Every row gives one point. Each copy is the shape, with its points in the same order, turned, moved and blurred by noise. Some copies are also mirrored. Which?
(in the rows, 128 means zero)

Shape (9 x 3)
[[112 183 168]
 [ 96 110  96]
 [156 129 108]
 [159 147 189]
 [155 157  93]
 [140  73 110]
 [110 118  87]
 [136 136 184]
 [113 129 116]]
Copy 1 (9 x 3)
[[150 151 182]
 [ 64 152 131]
 [115 155  93]
 [173 112 151]
 [118 185 100]
 [ 80 118  88]
 [ 70 159 111]
 [146 102 158]
 [ 90 152 131]]
Copy 1 is: only turned
Copy 2 (9 x 3)
[[157 160  90]
 [108 120 174]
 [151  85 141]
 [143 106  60]
 [177  99 150]
 [ 98  69 151]
 [125 112 175]
 [126 119  74]
 [126 120 146]]
Copy 2 is: mirrored

Shape (6 x 3)
[[141  94  68]
 [124 100 159]
 [161 129 101]
 [126 157 148]
 [ 95 173 137]
 [146  84 166]]
Copy 1 (6 x 3)
[[196 112 101]
 [133 156 165]
 [166 153  91]
 [104 162 120]
 [ 79 132 113]
 [161 170 171]]
Copy 1 is: only turned
Copy 2 (6 x 3)
[[170 136  75]
 [107  78 129]
 [152 142 120]
 [ 88 132 148]
 [ 53 146 121]
 [130  67 139]]
Copy 2 is: only turned
Copy 3 (6 x 3)
[[188  92 109]
 [109  93 150]
 [156 125  91]
 [114 151 143]
 [120 169 164]
 [ 91  79 134]]
Copy 3 is: mirrored
Copy 4 (6 x 3)
[[109  52 115]
 [175 108 137]
 [105  96 133]
 [144 140 107]
 [156 145  81]
 [177  99 163]]
Copy 4 is: mirrored

Shape (8 x 4)
[[115 127 108  79]
 [ 86 119 131 169]
 [180 115 112 129]
 [140 137 146  57]
 [144 147  74 175]
 [128 148 154 128]
 [ 81 115 136  67]
 [162 136 108 146]]
Copy 1 (8 x 4)
[[138 110 154  72]
 [ 94 147 164 151]
 [148  84 107 135]
 [137 119 106  50]
 [170 115 157 173]
 [124 152 115 116]
 [ 99 125 157  49]
 [154 111 120 146]]
Copy 1 is: mirrored
Copy 2 (8 x 4)
[[144 178 177 107]
 [151 125  92 133]
 [160 128 180 173]
 [128 147 202  93]
 [127 153 124 207]
 [111 117 142 133]
 [142 168 162  70]
 [133 134 162 178]]
Copy 2 is: only turned

Shape (8 x 4)
[[193 107  90 134]
 [101 147 129  91]
 [128  84 148  90]
 [152 119 148 174]
 [ 91 137 150 101]
 [ 95 113 100  81]
 [101 123  95  98]
 [159  90 134 174]]
Copy 1 (8 x 4)
[[195 110 140 161]
 [129 167  86 100]
 [146  99  87  97]
 [118 121 176 123]
 [115 152  87 103]
 [138 137  58 131]
 [132 150  72 144]
 [135  94 165 139]]
Copy 1 is: only turned
Copy 2 (8 x 4)
[[ 89  50  78 126]
 [140 148  81 110]
 [177  97  93 138]
 [100  92 145 115]
 [157 160 101 116]
 [146 143  60 151]
 [131 139  62 150]
 [107  69 141 135]]
Copy 2 is: mirrored
Copy 3 (8 x 4)
[[180  89 108 153]
 [132 185 150 144]
 [107 135 167 177]
 [124 102 136  95]
 [113 179 162 132]
 [117 180 115 184]
 [128 179 113 169]
 [118  65 125 115]]
Copy 3 is: mirrored
